Every row gives one point. Any point is a mix of the corners, with weights that add up to 1. It lies inside the corners' shape when no weight is negative. Is each point inside? If not, which corners have a negative weight?

Corners:
(1):  0.003 -0.057
(2): -0.006  0.052
(3): -0.025  0.000
Points:
-0.024 -0.028 => outside (2)
-0.004  0.019 => inside
-0.006  0.040 => inside
-0.008 -0.028 => inside
-0.006  0.045 => inside
-0.004 -0.008 => inside
-0.009  0.059 => outside (1)

Corners:
(1):  0.036  0.013  0.068  0.027 -0.021 -0.011
(2): -0.045 -0.010  0.052 -0.002 -0.046 -0.005
(3): -0.047  0.029 -0.011 -0.015  0.024  0.028
(4):  0.016 -0.037 -0.028  0.043  0.017  0.055
(5):  0.015  0.023 -0.035  0.004  0.041 -0.041
(6):  0.028  0.017 -0.023 -0.042  0.068 -0.025
(7):  0.048  0.052 -0.003 -0.043  0.003 -0.035
Points:
 0.009  0.002  0.013  0.004 -0.002  0.012 => outside (5)
 0.037  0.000  0.000  0.006  0.016 -0.010 => outside (3)
 0.001  0.016 -0.021 -0.014  0.026 -0.008 => outside (1)
-0.013  0.017 -0.005 -0.006  0.017 -0.007 => inside
-0.022  0.005  0.027 -0.008 -0.017 -0.006 => inside
-0.023  0.033  0.021 -0.032 -0.003 -0.019 => outside (4)
 0.000 -0.007 -0.015  0.008  0.014  0.013 => outside (1)
-0.075 -0.027  0.043  0.051 -0.043  0.053 => outside (6, 7)

Corners:
(1):  0.048 -0.008 -0.028 -0.034 -0.044 -0.001 -0.018  0.038  0.055 -0.005  0.006  0.010
(2):  0.028  0.020 -0.008 -0.063  0.085 -0.009  0.031  0.008 -0.024  0.016  0.020  0.021
(3):  0.043 -0.015 -0.030 -0.031  0.000  0.018  0.028 -0.029 -0.002 -0.024 -0.002  0.027
(4):  0.035  0.000  0.032  0.024 -0.004  0.012 -0.020 -0.023 -0.025 -0.030  0.011  0.022
(5): -0.044  0.037 -0.034  0.022 -0.042  0.002  0.008  0.030  0.056 -0.028  0.018  0.023
(6):  0.034 -0.004 -0.025  0.031 -0.017  0.052 -0.003  0.008 -0.016  0.007 -0.005  0.011
(7):  0.026  0.002 -0.032  0.023 -0.009 -0.016 -0.007 -0.032 -0.019 -0.003  0.019 -0.010
(8):  0.043  0.015 -0.018  0.004 -0.051  0.055 -0.006 -0.027  0.000 -0.061 -0.112 -0.088
(9):  0.009 -0.021  0.049  0.014 -0.010 -0.004  0.029 -0.025 -0.020  0.001  0.001 -0.021
(10):  0.028 -0.013 -0.032 -0.009  0.034  0.110 -0.018 -0.028 -0.028 -0.024  0.028 -0.034
(11): -0.008  0.003 -0.017  0.023 -0.034 -0.006  0.023  0.022 -0.035 -0.057  0.023 -0.009
(12): -0.019 -0.027  0.037 -0.050 -0.030 -0.004 -0.026 -0.016 -0.037 -0.005 -0.046  0.002
(13): -0.021 -0.030 -0.016  0.013  0.108 -0.001  0.017  0.015  0.012 -0.004  0.004  0.007
Points:
 0.014  0.012 -0.018  0.016  0.021  0.021  0.028 -0.023 -0.009 -0.035  0.015 -0.011 => outside (1, 6, 12)
 0.021 -0.001 -0.002 -0.021  0.007  0.019  0.004  0.009 -0.002 -0.016 -0.004  0.004 => outside (7)
 0.012 -0.011 -0.012 -0.010  0.028  0.037 -0.002 -0.009 -0.013 -0.015  0.001 -0.011 => inside
 0.030  0.003 -0.009 -0.003 -0.036  0.028 -0.008 -0.013 -0.011 -0.024 -0.016 -0.014 => outside (13)
 0.056 -0.005 -0.042 -0.036  0.059  0.025  0.023 -0.022 -0.011  0.014 -0.001 -0.010 => outside (4, 5, 11, 12)

Corners:
(1):  0.049  0.047  0.045  0.044  0.045  0.022 -0.017  0.039  0.048 -0.053  0.045 -0.031  0.022  0.004 -0.040  0.024 -0.037 -0.027 -0.012  0.017
(2):  0.038 -0.015  0.013  0.026 -0.008  0.027  0.037  0.019 -0.052 -0.030 -0.010  0.039 -0.055  0.056  0.003 -0.023 -0.010  0.010  0.033  0.051
(3):  0.004  0.017  0.045  0.025 -0.027 -0.031 -0.004  0.018  0.018  0.045  0.045  0.051 -0.016 -0.064  0.066 -0.014  0.072  0.031 -0.003  0.035
(4): -0.039  0.000  0.055 -0.048 -0.024  0.027  0.012  0.009  0.038 -0.030 -0.024  0.001  0.026  0.040 -0.008  0.039  0.008  0.044  0.011 -0.030
(5):  0.057  0.046  0.034  0.024  0.057  0.042 -0.002 -0.007  0.044  0.047  0.007  0.025 -0.005  0.054 -0.007 -0.041  0.064 -0.007  0.022  0.012
(6): -0.024 -0.011  0.032  0.036  0.061 -0.020  0.006 -0.040 -0.002  0.029  0.020 -0.041  0.019 -0.036 -0.055  0.016 -0.018 -0.015 -0.004  0.015
(7): -0.038  0.051 -0.018  0.017 -0.015 -0.009 -0.012 -0.029  0.008  0.028 -0.049 -0.009 -0.039  0.053  0.033  0.009  0.036  0.016  0.025 -0.058
(8):  0.002  0.022  0.035 -0.006  0.033 -0.020  0.033 -0.019  0.012 -0.003  0.028  0.007 -0.057  0.038 -0.038  0.031  0.005  0.021 -0.033 -0.006
(9):  0.005  0.005  0.030 -0.048  0.016 -0.011 -0.017 -0.031  0.000 -0.065 -0.034 -0.040 -0.066  0.061 -0.028 -0.032 -0.009 -0.042  0.001  0.039
(10):  0.071 -0.039  0.049  0.043  0.048  0.028 -0.031  0.065  0.029  0.010 -0.048 -0.005 -0.009 -0.036  0.038  0.001 -0.015  0.035 -0.034  0.016
(11):  0.017 -0.042  0.024 -0.033 -0.023 -0.008 -0.053  0.023  0.027  0.042  0.038 -0.043 -0.003 -0.052 -0.029  0.046  0.000  0.001 -0.020 -0.062
(12):  0.038 -0.019 -0.001 -0.034  0.013  0.016  0.028 -0.031  0.036  0.039 -0.032  0.005 -0.037  0.040  0.015  0.002 -0.028 -0.056 -0.009  0.003
(13):  0.039  0.009  0.045 -0.038 -0.005 -0.049  0.043 -0.024  0.013 -0.054  0.047  0.020  0.004 -0.020  0.027 -0.041  0.001 -0.011  0.009 -0.034
(14): -0.011 -0.024  0.071  0.036  0.029 -0.041  0.027  0.003  0.008 -0.022  0.016 -0.016 -0.007  0.026 -0.003  0.023  0.081 -0.041 -0.022 -0.050
(15): -0.016 -0.009  0.028 -0.050  0.003 -0.047  0.040  0.042  0.038 -0.021 -0.040  0.044  0.028  0.008  0.022 -0.040  0.036  0.040  0.033  0.012
(16): -0.007 -0.024 -0.020 -0.012  0.030  0.034  0.005 -0.021 -0.018 -0.045  0.007  0.006 -0.021 -0.011 -0.015  0.039  0.046  0.033  0.023  0.033
(17): -0.020 -0.006 -0.029 -0.010  0.016  0.042 -0.014  0.008 -0.003 -0.016 -0.010 -0.051  0.006 -0.044 -0.002 -0.007  0.032  0.017 -0.066 -0.053
(18):  0.007  0.032  0.043  0.009  0.057 -0.040 -0.001  0.004 -0.047 -0.026  0.007  0.033 -0.036  0.046  0.009  0.040 -0.018 -0.039 -0.055 -0.047
(19): -0.017  0.040  0.025 -0.003  0.039  0.048  0.008  0.029  0.035  0.033  0.028  0.041 -0.077  0.019  0.030  0.004 -0.023  0.034  0.027 -0.004
(20): -0.026 -0.048  0.006  0.021  0.015 -0.019 -0.061 -0.004  0.045  0.027 -0.038  0.016 -0.017  0.016  0.008 -0.040  0.066  0.007 -0.050 -0.053
(21):  0.056  0.015  0.000 -0.035 -0.020  0.028 -0.018 -0.019  0.029 -0.028 -0.029  0.001 -0.053 -0.065 -0.029 -0.028 -0.011 -0.050 -0.010 -0.043
Points:
 0.013  0.008  0.023  0.008  0.026  0.008  0.008  0.002  0.012 -0.019 -0.005  0.010 -0.020  0.016  0.001 -0.004  0.015  0.000 -0.001  0.003 => outside (11)
 0.007  0.002  0.019 -0.002  0.013  0.001 -0.001  0.000  0.015 -0.005 -0.006  0.002 -0.012  0.003  0.006 -0.003  0.016  0.001 -0.003 -0.014 => outside (8)
-0.020  0.009  0.026 -0.002  0.007 -0.001  0.000  0.001  0.057 -0.004 -0.025 -0.035 -0.018 -0.006 -0.009 -0.005 -0.012 -0.008 -0.012 -0.005 => outside (2, 5, 11, 13, 16, 18)
 0.031  0.012  0.096  0.017  0.023 -0.039 -0.009  0.031  0.032 -0.008  0.026  0.024 -0.021  0.009 -0.013 -0.022  0.010  0.005 -0.013  0.003 => outside (7, 12, 16, 17)
 0.023  0.001  0.036  0.005  0.015 -0.018  0.002 -0.007  0.019  0.006 -0.004  0.006 -0.005  0.014 -0.007 -0.002  0.024 -0.009  0.005  0.001 => outside (17, 19)
-0.002  0.014  0.015 -0.004  0.016  0.013 -0.002  0.001  0.008 -0.003 -0.005 -0.004 -0.016  0.017 -0.006  0.011  0.020 -0.005  0.006 -0.007 => outside (8, 10, 13, 20)
 0.013  0.002  0.027 -0.002  0.020 -0.003  0.005 -0.002  0.017 -0.009 -0.007  0.009 -0.018  0.015  0.006 -0.012  0.017 -0.004 -0.007 -0.009 => outside (11)
-0.001  0.005  0.031  0.000  0.015 -0.004  0.005  0.006  0.014 -0.003  0.006  0.006 -0.010  0.012  0.007  0.004  0.020  0.013 -0.004 -0.001 => outside (21)
 0.008  0.008  0.023  0.021  0.029 -0.011 -0.007  0.004  0.004 -0.009  0.009 -0.002 -0.024 -0.007 -0.007 -0.006  0.023  0.001 -0.008 -0.006 => outside (4, 12)

Corners:
(1):  0.020 -0.018 -0.003  0.013  0.024 -0.021 -0.064 -0.022  0.051 -0.004  0.032 -0.024 -0.032 -0.007 -0.023  0.021  0.009  0.021 -0.041 -0.029
(2): -0.002 -0.046 -0.007 -0.016 -0.011 -0.060  0.078 -0.002  0.014  0.069  0.034  0.067  0.020  0.019  0.063  0.027  0.009 -0.019  0.006 -0.006
(3): -0.011 -0.029  0.006  0.006 -0.049 -0.023 -0.049 -0.007 -0.023  0.009  0.005 -0.016 -0.023  0.060  0.014  0.040  0.005 -0.036 -0.063 -0.018
(4): -0.030  0.017 -0.027 -0.023 -0.009 -0.016 -0.052 -0.026 -0.018 -0.016 -0.012 -0.011  0.015 -0.042  0.032 -0.043  0.024 -0.004  0.022 -0.052
(5):  0.035  0.047  0.005 -0.014 -0.012 -0.027  0.010 -0.001 -0.017  0.025 -0.010  0.010  0.026  0.019  0.013  0.020  0.024  0.005 -0.016 -0.004
(6):  0.015  0.039  0.030 -0.004 -0.015 -0.039 -0.027 -0.055  0.017 -0.087  0.012  0.017 -0.051  0.001  0.038 -0.025 -0.057 -0.022  0.020 -0.025
(7): -0.023 -0.018 -0.020 -0.018 -0.008  0.001 -0.037 -0.046  0.015 -0.054 -0.045 -0.005  0.000  0.034 -0.039  0.008 -0.061  0.015  0.002  0.028
(8):  0.010  0.011  0.018 -0.001  0.005 -0.010 -0.015 -0.009  0.017  0.000 -0.058  0.020 -0.002 -0.005  0.015 -0.020  0.019  0.039 -0.004 -0.034
(9):  0.000  0.063  0.018 -0.032  0.045  0.032  0.033  0.052  0.059  0.012  0.039  0.011 -0.018 -0.027  0.048 -0.052  0.038  0.006 -0.057 -0.047
(10): -0.001 -0.013  0.014 -0.014 -0.015 -0.055 -0.016 -0.008 -0.039 -0.023 -0.009 -0.014 -0.023  0.021  0.026 -0.039 -0.030  0.045 -0.019 -0.058
(11):  0.048  0.006  0.027 -0.025 -0.032 -0.022  0.041  0.022  0.059  0.012  0.033  0.005 -0.077  0.053  0.033 -0.022 -0.019 -0.005  0.075  0.093
(12):  0.040 -0.049  0.031 -0.018  0.064  0.020  0.011  0.004 -0.020 -0.039  0.005  0.006 -0.014 -0.032  0.023 -0.028  0.013 -0.003  0.032 -0.047
(13): -0.027  0.000 -0.012 -0.008  0.015  0.024  0.053 -0.017  0.048  0.037  0.025  0.007 -0.065  0.020 -0.027 -0.009  0.041  0.027 -0.032 -0.049
(14): -0.006  0.026  0.033 -0.026 -0.009  0.019  0.051  0.031 -0.039  0.035 -0.003  0.002 -0.007 -0.017  0.023  0.034 -0.067  0.001 -0.001  0.018
(15): -0.038 -0.045  0.050 -0.027 -0.052 -0.044 -0.040 -0.047 -0.021 -0.024 -0.002 -0.001 -0.023 -0.004 -0.074 -0.012 -0.034 -0.013 -0.020 -0.055
(16): -0.007 -0.015 -0.026  0.024 -0.019 -0.010  0.016  0.042 -0.004  0.001  0.011  0.024 -0.026  0.019 -0.031  0.009 -0.033  0.026  0.003  0.058
(17):  0.045 -0.069 -0.058  0.046 -0.069 -0.012 -0.010 -0.011 -0.008 -0.011 -0.011 -0.027  0.003 -0.007 -0.041  0.025  0.005  0.032 -0.030  0.009
(18):  0.005  0.050 -0.006  0.043  0.000  0.051  0.022  0.007  0.047  0.086 -0.002  0.006  0.051  0.031  0.008  0.021 -0.018 -0.037  0.013  0.002
(19):  0.009  0.017 -0.068 -0.037 -0.011  0.006  0.003  0.012  0.035  0.025 -0.030  0.025 -0.036  0.025 -0.036  0.006 -0.027 -0.027  0.079  0.004
(20): -0.048  0.039 -0.032  0.002 -0.020 -0.007 -0.013  0.000  0.009 -0.044 -0.085 -0.049 -0.056  0.007 -0.062 -0.005 -0.046 -0.044  0.056 -0.007
(21):  0.009  0.035 -0.020  0.017  0.031  0.028  0.022  0.014  0.024  0.045 -0.034  0.000 -0.023  0.017  0.002 -0.026 -0.004  0.002 -0.054  0.042
Points:
 0.009  0.005  0.002 -0.004 -0.001 -0.005  0.013  0.007  0.013  0.016  0.006  0.005 -0.019  0.005  0.010 -0.003  0.002  0.000 -0.004 -0.013 => outside (7)
 0.013  0.005 -0.021 -0.004  0.006 -0.005 -0.004  0.001  0.001 -0.029 -0.034 -0.004 -0.036 -0.002 -0.014 -0.014 -0.015  0.029  0.030  0.006 => outside (2, 3, 9, 15, 18)
-0.003  0.005  0.007  0.000 -0.002 -0.005  0.003 -0.007  0.014  0.005 -0.006  0.001 -0.011  0.004  0.001 -0.001  0.000 -0.002 -0.009 -0.014 => outside (10, 19)
-0.002 -0.015 -0.002 -0.011 -0.009 -0.006  0.003 -0.010 -0.004  0.012 -0.018 -0.002 -0.004  0.004 -0.003  0.007 -0.006  0.000  0.015 -0.024 => outside (6, 9, 16, 21)
 0.013  0.015 -0.009  0.000  0.000  0.005  0.005  0.004  0.012 -0.014 -0.022  0.014 -0.011  0.004  0.026 -0.012 -0.029 -0.016  0.024  0.018 => outside (1, 5, 10, 13, 15)
 0.006 -0.030 -0.011 -0.003 -0.014 -0.027 -0.017 -0.015  0.007 -0.006 -0.011 -0.002 -0.025  0.020 -0.016 -0.002  0.001  0.015 -0.003 -0.009 => outside (6, 9, 14, 18)

Corners:
(1):  0.002 -0.047 -0.024 -0.013 -0.008 -0.042 -0.042 -0.011  0.001 -0.004 -0.009  0.012 -0.076 -0.001  0.014  0.070 -0.007 -0.030  0.046 -0.053
(2):  0.051  0.003  0.017 -0.007 -0.055  0.037  0.019  0.009  0.004 -0.024  0.014  0.001  0.000 -0.023  0.045 -0.047  0.026  0.039 -0.026  0.001
(3): -0.020 -0.025  0.022 -0.083  0.042 -0.065 -0.046  0.016  0.024 -0.011 -0.032  0.025 -0.048 -0.049  0.011  0.064 -0.026 -0.008  0.049  0.006
(4): -0.039 -0.019  0.001  0.044  0.057  0.013 -0.045  0.015  0.040  0.002  0.036 -0.023  0.005  0.053  0.006  0.000 -0.008  0.001  0.014 -0.012
(5): -0.027 -0.008  0.014  0.087  0.062  0.007 -0.007 -0.027 -0.003  0.035  0.029  0.021 -0.025  0.041 -0.004  0.028 -0.011 -0.037 -0.040  0.025
(6): -0.041 -0.018 -0.034 -0.050  0.016 -0.070 -0.018 -0.029  0.000  0.012 -0.069  0.001 -0.078 -0.004  0.009  0.042 -0.002 -0.014  0.078 -0.008
(7): -0.019  0.002  0.011  0.098  0.024 -0.003 -0.043 -0.022  0.023  0.034 -0.015 -0.023  0.004  0.041  0.000  0.014 -0.067  0.008 -0.019 -0.008
(8):  0.012  0.019  0.035 -0.014  0.042 -0.058 -0.016  0.001 -0.031 -0.032 -0.016  0.019 -0.091  0.021  0.015  0.064 -0.045 -0.013  0.020 -0.047
(9): -0.015 -0.029 -0.013 -0.029  0.043  0.007 -0.021  0.020 -0.001 -0.009 -0.048 -0.001 -0.034 -0.004  0.006  0.019 -0.054 -0.060  0.053 -0.016
(10): -0.060 -0.046  0.032 -0.029 -0.016 -0.032 -0.058 -0.051 -0.021 -0.004 -0.018 -0.017 -0.070  0.024  0.002  0.013 -0.020 -0.013  0.052  0.007
(11):  0.020 -0.015 -0.005 -0.005  0.024 -0.046 -0.051  0.012  0.006 -0.039 -0.025 -0.033 -0.068  0.028 -0.047  0.019 -0.009 -0.002  0.024 -0.017
(12):  0.041 -0.008 -0.022 -0.078 -0.022  0.017  0.018  0.011 -0.028  0.002  0.022 -0.006  0.021 -0.004  0.017 -0.009  0.011  0.059 -0.005 -0.001
(13):  0.016 -0.031  0.043  0.003 -0.032 -0.006  0.036  0.029  0.007  0.020  0.010 -0.029  0.023  0.005 -0.001  0.000  0.020  0.017  0.036  0.020
(14): -0.023  0.011  0.021  0.045  0.026 -0.035 -0.016 -0.069  0.031  0.001  0.027 -0.019 -0.006  0.014 -0.034  0.005 -0.034 -0.052  0.000 -0.033
(15):  0.028 -0.067  0.007 -0.001 -0.018  0.021  0.065 -0.005 -0.021 -0.016  0.016  0.023  0.020  0.001  0.033 -0.052 -0.016  0.049  0.009  0.007
(16): -0.015  0.001  0.016  0.049  0.032 -0.070 -0.047 -0.030 -0.001 -0.002  0.023 -0.030 -0.018 -0.010  0.039  0.035 -0.025 -0.042 -0.014 -0.002
(17): -0.033  0.011  0.003  0.022 -0.005  0.056  0.027  0.036 -0.014 -0.007  0.053  0.000  0.011 -0.042  0.005 -0.017  0.002  0.064  0.022 -0.005
(18): -0.030  0.001 -0.007  0.000 -0.046 -0.023  0.017  0.055 -0.003 -0.039  0.000  0.012  0.038  0.012  0.021 -0.025  0.018  0.010  0.027  0.024
(19):  0.003 -0.007 -0.005 -0.016 -0.040 -0.018  0.019  0.046  0.017  0.020  0.061  0.005 -0.002 -0.037  0.004 -0.092  0.002  0.052  0.028  0.041
(20):  0.039 -0.009  0.029  0.049 -0.005  0.004 -0.011 -0.015 -0.038  0.003 -0.007  0.029  0.039 -0.001  0.020 -0.023  0.017  0.006  0.033  0.022
(21):  0.055  0.014 -0.014  0.005 -0.041  0.011  0.014 -0.015  0.013 -0.034  0.053  0.006  0.020  0.009  0.007 -0.012 -0.011  0.064  0.039  0.059
Points:
 0.003 -0.013  0.001  0.005  0.005 -0.016 -0.016  0.003 -0.004 -0.010  0.003  0.002 -0.022  0.002  0.012 -0.002 -0.011  0.009  0.016  0.002 => outside (13, 14)
-0.005 -0.019  0.010  0.005  0.006 -0.020 -0.008 -0.002 -0.010 -0.005 -0.012 -0.001 -0.017  0.002  0.012  0.016 -0.013 -0.010  0.018 -0.008 => outside (4, 19, 21)
 0.018 -0.008  0.004 -0.001 -0.007 -0.014  0.004  0.001 -0.003 -0.004 -0.001  0.005 -0.004  0.000  0.013 -0.002 -0.005  0.004  0.009  0.005 => outside (4, 10, 17)
 0.004 -0.015  0.003 -0.005  0.001 -0.032 -0.014 -0.010 -0.003 -0.005 -0.011  0.001 -0.028  0.005  0.009  0.014 -0.015 -0.013  0.021  0.000 => outside (4, 17)
-0.015 -0.006  0.007  0.004  0.008 -0.014 -0.013  0.001  0.005  0.005  0.006 -0.003 -0.017  0.002  0.010  0.011 -0.011  0.002  0.025  0.002 => outside (11, 15)

Corners:
(1):  0.000  0.037  0.001 -0.018 -0.027  0.034 -0.060  0.010  0.016  0.000 -0.012  0.020  0.017 -0.003  0.006  0.030  0.028  0.013  0.008  0.043
(2):  0.007  0.014 -0.008  0.016  0.030 -0.002 -0.028  0.025  0.000 -0.007 -0.029 -0.041 -0.058  0.024  0.058 -0.006  0.013 -0.010 -0.016 -0.033
(3):  0.003  0.013  0.004  0.036 -0.046 -0.031  0.002  0.031 -0.003 -0.025 -0.078 -0.011  0.051 -0.034 -0.044 -0.004 -0.073 -0.031  0.048  0.014
(4):  0.026 -0.016  0.025 -0.009  0.056 -0.028 -0.040  0.038  0.031  0.056  0.014 -0.035  0.006 -0.086 -0.026  0.000 -0.007 -0.061  0.002 -0.030
(5):  0.006  0.018  0.000  0.024  0.036 -0.022 -0.013 -0.015 -0.006  0.013 -0.026  0.052 -0.009 -0.039  0.009 -0.030 -0.024 -0.027 -0.014  0.074
(6): -0.013 -0.003 -0.037  0.017 -0.056  0.007  0.010  0.020 -0.025  0.029 -0.044 -0.005  0.036 -0.010 -0.032  0.063 -0.007 -0.024  0.011  0.037
(7):  0.017 -0.064  0.046 -0.009 -0.042  0.023 -0.054 -0.013 -0.044  0.053 -0.030  0.016  0.048 -0.032  0.010  0.002 -0.026 -0.034  0.037 -0.024
(8): -0.002 -0.005  0.057  0.004  0.009 -0.024 -0.009 -0.003  0.010  0.018 -0.050 -0.030 -0.045  0.023 -0.013 -0.018  0.015 -0.008  0.016 -0.034
(9):  0.021 -0.060  0.000 -0.055  0.029 -0.040  0.038  0.009  0.028 -0.007  0.050 -0.006  0.024 -0.005 -0.011 -0.025 -0.016  0.010  0.020 -0.021
(10):  0.006  0.028 -0.008  0.008  0.096 -0.020 -0.006 -0.049  0.000  0.010 -0.041  0.040 -0.009 -0.056  0.036 -0.001  0.001 -0.030  0.006 -0.033
(11):  0.010 -0.024 -0.008 -0.006  0.030  0.002 -0.029  0.030  0.031 -0.009 -0.026  0.082  0.025  0.040 -0.014  0.012 -0.058 -0.006 -0.002  0.018
(12): -0.002 -0.010 -0.030  0.055  0.024  0.031 -0.016  0.019  0.011  0.043 -0.008 -0.004 -0.043 -0.057 -0.002  0.011  0.016 -0.002  0.011 -0.012
(13):  0.065 -0.016  0.010  0.015 -0.011 -0.012 -0.003 -0.046 -0.016 -0.021 -0.008  0.056  0.014 -0.032 -0.021  0.019 -0.010  0.010 -0.032  0.040
(14): -0.007 -0.038  0.063  0.010  0.024 -0.030 -0.035 -0.018 -0.044  0.041  0.005 -0.029  0.017 -0.063  0.030  0.012  0.023  0.042  0.004 -0.024
(15):  0.014 -0.017  0.005 -0.071  0.062  0.004  0.053  0.078 -0.006  0.008  0.025  0.030 -0.028 -0.043  0.030  0.018  0.038  0.012 -0.017 -0.011
(16):  0.059  0.017 -0.015  0.002  0.017 -0.034 -0.015 -0.004  0.010  0.009 -0.004  0.068 -0.026  0.007  0.037  0.022 -0.005  0.029  0.004  0.054
(17):  0.016  0.007  0.032 -0.021  0.005 -0.016 -0.044  0.022 -0.065 -0.024  0.002 -0.002 -0.065  0.001 -0.063 -0.013  0.003  0.027  0.004  0.041
(18): -0.004  0.004 -0.008 -0.016 -0.038 -0.014 -0.037 -0.036  0.030 -0.030 -0.005  0.045 -0.057  0.032  0.032  0.041  0.012  0.015 -0.027 -0.008
(19): -0.017 -0.033  0.024  0.068  0.065  0.031 -0.034  0.022  0.026 -0.019  0.043 -0.014 -0.001  0.007  0.021  0.006 -0.065 -0.033  0.087 -0.035
(20): -0.008  0.060  0.006  0.040 -0.041  0.021 -0.011 -0.009  0.006  0.020  0.007 -0.019  0.028 -0.028 -0.037  0.060 -0.103 -0.001  0.033  0.047
(21):  0.001  0.031 -0.021  0.007 -0.042  0.017 -0.002  0.049 -0.016  0.008  0.014  0.049  0.015  0.009  0.009  0.015  0.029  0.010 -0.020 -0.008
Points:
 0.022 -0.014  0.009 -0.005 -0.006 -0.027  0.015  0.026 -0.016  0.036 -0.022  0.011  0.009 -0.043 -0.032  0.004 -0.008 -0.010 -0.007  0.016 => outside (1, 2, 10, 18, 19)
 0.007 -0.003  0.002  0.008  0.006 -0.002 -0.014  0.015  0.001  0.016 -0.008  0.001  0.006 -0.025 -0.008  0.021 -0.014 -0.016  0.011  0.006 => inside
 0.012  0.001 -0.006  0.008 -0.001  0.002 -0.011  0.001  0.004  0.006 -0.001  0.013  0.007 -0.024  0.019  0.018 -0.001 -0.004  0.002  0.000 => outside (8, 11, 17)
 0.010 -0.007  0.005 -0.007  0.030 -0.023 -0.006  0.017  0.005  0.009 -0.010  0.015 -0.014 -0.018  0.005 -0.006 -0.016 -0.008  0.002 -0.011 => outside (1, 6, 13, 19)
 0.017  0.005  0.012 -0.001  0.000 -0.001 -0.023  0.014 -0.023  0.024 -0.026  0.012  0.010 -0.034 -0.009  0.009  0.001 -0.003 -0.003  0.019 => outside (9, 18, 19)
